Each row is a point. Each copy is the shape, with its points in the same order, turned, moved and blurred by noise. Some copies are also mirrored. Which?

Shape (7 x 2):
[[-11 -11]
 [ 14  31]
 [ -1  18]
 [ 35 -19]
 [-47   9]
 [-13 -82]
 [-46  32]]
Copy 1:
[[-22  10]
 [ 25  -9]
 [  3  -2]
 [  6  46]
 [-27 -29]
 [-78  56]
 [-16 -48]]
Copy 1 is: mirrored
Copy 2:
[[ 22 -31]
 [-18 -12]
 [ -1 -15]
 [ -4 -68]
 [ 42   1]
 [ 73 -88]
 [ 25  27]]
Copy 2 is: mirrored

Shape (9 x 3):
[[  4 -20  97]
 [ 23 -21  -1]
 [-44 -49  51]
 [-25 -44  28]
 [  8 -55  -1]
 [-37   6  28]
 [ 60 -18 -30]
 [ 28  11 -13]
 [  1  -3 -42]]
Copy 1, 9 rows:
[[ 19 -25  82]
 [ 20 -20 -18]
 [-36 -47  44]
 [-21 -43  18]
 [  5 -54 -21]
 [-35   9  20]
 [ 51 -18 -54]
 [ 23  10 -32]
 [-10  -3 -55]]
Copy 1 is: only turned
Copy 2:
[[ 13 -13  90]
 [ 39  -6   0]
 [-20 -43  41]
 [ -5 -40  24]
 [ 28 -45   2]
 [-28  15  17]
 [ 80   5 -31]
 [ 45  30 -10]
 [ 26  13 -43]]
Copy 2 is: only turned
Copy 3:
[[-36   9 -95]
 [ 20  -9 -18]
 [-58 -30 -41]
 [-39 -29 -28]
 [  5 -39 -18]
 [-42  18 -12]
 [ 66  -9  -4]
 [ 31  19  -2]
 [ 17   1  31]]
Copy 3 is: mirrored
Copy 4 (9 x 3):
[[  7   1 113]
 [  8 -35  23]
 [-51 -27  88]
 [-37 -35  61]
 [-14 -64  35]
 [-36  15  45]
 [ 39 -53  -9]
 [ 15 -11  -4]
 [-17 -26 -20]]
Copy 4 is: only turned

Shape (10 x 4):
[[  -2  -32  -75  -23]
 [  -8  -17 -103   -9]
 [ -10   -2   50    9]
 [ -10  -36  -30    3]
 [   7   29   53  -24]
 [  -8  -34   45   -8]
 [  13  -17   49  -21]
 [  59    7   57    1]
 [  -5   23    2   84]
 [   4    1   38   -3]]
Copy 1 (10 x 4):
[[  18   -8  -86  -32]
 [   1    1 -108  -18]
 [  20    0   50   -7]
 [  22   16  -42  -20]
 [  15  -41   49  -12]
 [  36    9   31  -34]
 [  43  -16   39  -27]
 [  74  -39   44   13]
 [   2   34    7   71]
 [  30  -14   29   -5]]
Copy 1 is: mirrored
Copy 2:
[[ -17  -27  -84   21]
 [ -16  -10 -106   35]
 [   7   11   40   21]
 [ -12  -21  -31   41]
 [  19   17   35  -23]
 [  -2  -30   36   16]
 [  20  -25   30   -3]
 [  71  -13   35   -8]
 [  35   52    7   83]
 [  24    5   25    9]]
Copy 2 is: only turned

Shape, 9 rows:
[[ -4 -11  48 -18 -22  17]
 [-43 -30  -7 -12  11  -9]
 [-20  33  43 -14 -39  60]
 [-27  31  -8   9  -9  25]
 [ 16  -2 -50  83 -65  52]
 [ 35  28 -19  20  29  36]
 [ 34   5  19  20  64 -38]
 [ 23  11  -8 -48 -35 -89]
 [  1 -66  16 -59 -17 -13]]
Copy 1, 9 rows:
[[   5   10   47   -7   -5  -31]
 [ -20  -39    7   -3  -50   -1]
 [ -24   64   54   19  -14  -35]
 [ -41   26    0   29  -28  -12]
 [-121   35  -18  -20   32    9]
 [  -9   33  -26   20   14   37]
 [  31  -39  -21   47   29   19]
 [  23  -32  -59   -9   -6  -89]
 [  28  -35   21  -61  -30  -27]]
Copy 1 is: mirrored
Copy 2:
[[ 21  -1  -6  -6  31  16]
 [-37 -17  -6 -30   3 -30]
 [ 25  60  -1 -31  34  29]
 [-23  47  16 -36 -16  -7]
 [-51  73 -38  27 -78  44]
 [ 14  11  22 -32 -72  34]
 [ 25 -48  55  -3 -49   1]
 [ 50  -9 -22  13 -26 -88]
 [ -5 -48 -59 -25  23 -20]]
Copy 2 is: mirrored
Copy 3, 9 rows:
[[ -7 -37   1  20 -42  34]
 [-30  -5  28  11  23 -12]
 [ -5 -33 -28  16 -30  73]
 [  9  12 -27  -6   4  28]
 [ 63  80 -27  86 -11  46]
 [ 48 -11 -47  17  -6 -24]
 [ 12 -22  -7  -6 -41 -80]
 [ 44 -15  87 -47 -30 -16]
 [-11 -49  72  19  -2   7]]
Copy 3 is: mirrored

Shape (11 x 8):
[[-70  37 -10  23  14  38  36   3]
 [-34  -1 -41 -50 -19 -47 -40  89]
 [ 17  44  -4  28  13  66  23  24]
 [ 40  51  10 -45  12  50 -51  -6]
 [-48 -63   9   5 -56   1   8 -11]
 [-16   1  -7  15 -50 -12   9 -11]
 [-52  40  73  12 -20 -48 -10 -35]
 [ -7  35 -62 -28 -10  78  11  18]
 [ 17  54  31  46  -1  14 -35 -70]
 [-37  -1  12  24   8 -20 -15 -11]
 [ -3 -39 -25 -35  21 -13  58  -1]]
Copy 1 (11 x 8):
[[-10  35  78   6 -23  56 -10  42]
 [-95 -51  34 -42  33  -2 -69  29]
 [ 35  76  50 -24  36  16 -18  32]
 [-39  90 -12 -12  53  11 -35  -8]
 [  0 -36  -5 -47 -62  17 -15  12]
 [-11  12   7  -2 -31 -16 -11  42]
 [-34  12  20  74 -67 -15 -24 -25]
 [-28  73  24 -57  29  44  -7  63]
 [ 24  75 -28  78  -8   1 -18   1]
 [-18 -11  21  41 -16  21 -27  -1]
 [-19 -27  43 -39  30  10  51   0]]
Copy 1 is: only turned
Copy 2 (11 x 8):
[[-75  32 -28  64  11  -4   0   0]
 [-58  -4  37 -18 -72  80  -5  40]
 [ 12  17 -22  78  24  15  26  25]
 [ 23  22  -8  -8  29   5  13  93]
 [-54 -38 -18 -10 -55 -40  36 -29]
 [-13  21  -7   0 -38 -22  12 -23]
 [-49  34  55  -4 -11 -83 -29   2]
 [-24  35 -63  28   6  47  46  41]
 [ 34  31 -21  11  20 -78 -34  31]
 [-34 -11   5  13 -14 -33 -35  -2]
 [-38 -28  -9 -12  32  41  25 -46]]
Copy 2 is: mirrored
Copy 3:
[[-73  31  29  15  13 -38   9  26]
 [-53 -24 -63 -60 -75 -11  56 -11]
 [ -5  19  23 -30  40 -33 -27   7]
 [ 14  48 -23 -38  29  36  -3 -53]
 [-44 -60   6  62 -38  15  14  -4]
 [ -8 -13  25  27 -45  -8  23  -9]
 [ -8  40  37  42 -35  51  71  43]
 [-51  15   5 -31  17 -45 -23 -61]
 [ 45  76  24  45  -3  27 -10   7]
 [-17  14 -18  38 -25   7  28  32]
 [-23 -40 -30  35  27 -51  61 -21]]
Copy 3 is: mirrored
